Rows are points. Each copy is the shape, with its points in the same order, turned, moved and blurred by noise. Is it also mirrored, or only turned?

Shape (8 x 3):
[[ 26  14  24]
 [  1   8  37]
 [  3  43  20]
 [-43 -43  11]
 [-43  -6 -38]
 [ 32  57  31]
 [-22 -13 -28]
 [ 10  13  -4]]
Copy 1 (8 x 3):
[[ 16  22  22]
 [  3  31  -2]
 [-19  15  24]
 [ 11  13 -70]
 [-12 -41 -51]
 [-15  24  56]
 [  5 -27 -38]
 [  6  -2  10]]
Copy 1 is: mirrored
Copy 2:
[[ 24  11  10]
 [ 24  17  34]
 [ 16  43   7]
 [-36  -8  68]
 [-69  17  21]
 [ 43  47  -6]
 [-44   2  13]
 [ -8  15   6]]
Copy 2 is: only turned
Copy 3:
[[-22  11  27]
 [  0  23  25]
 [-32  31  10]
 [ 55  15 -24]
 [  8  13 -61]
 [-53  30  26]
 [  8   3 -41]
 [-15  -1  -2]]
Copy 3 is: mirrored
Copy 4:
[[-14   4  29]
 [ -7  21   7]
 [-43  13  12]
 [ 27  11 -52]
 [-21 -27 -61]
 [-54  16  43]
 [ -8 -28 -45]
 [-25 -14   3]]
Copy 4 is: mirrored

Shape (10 x 4):
[[ -7 -42 -10  17]
 [ 31 -14  -9  44]
 [ 17  25   8  31]
 [ 19  16 -13  16]
 [-28  21  20 -23]
 [-62   9 -16 -45]
 [-24   8  11  23]
 [-53 -34 -26 -36]
 [-26  24  -6  32]
 [-24 -27   6 -27]]
Copy 1 (10 x 4):
[[ -9 -44  11 -34]
 [-27 -22 -27  -4]
 [-32   1   5  22]
 [-16   8   2   2]
 [ -3  -4  68   9]
 [ 10   8  91 -39]
 [-37 -20  41  -1]
 [ 18 -23  67 -64]
 [-50   2  34  -8]
 [ 18 -32  51 -24]]
Copy 1 is: only turned
Copy 2:
[[-39  -4  10  44]
 [-14  41  31  46]
 [  5  34  25   7]
 [ -2  32   4  11]
 [  4 -26   0 -24]
 [-28 -42 -39 -31]
 [-22   0  20 -12]
 [-50 -49 -39  12]
 [-26  19  17 -16]
 [-17 -41  -9  19]]
Copy 2 is: only turned
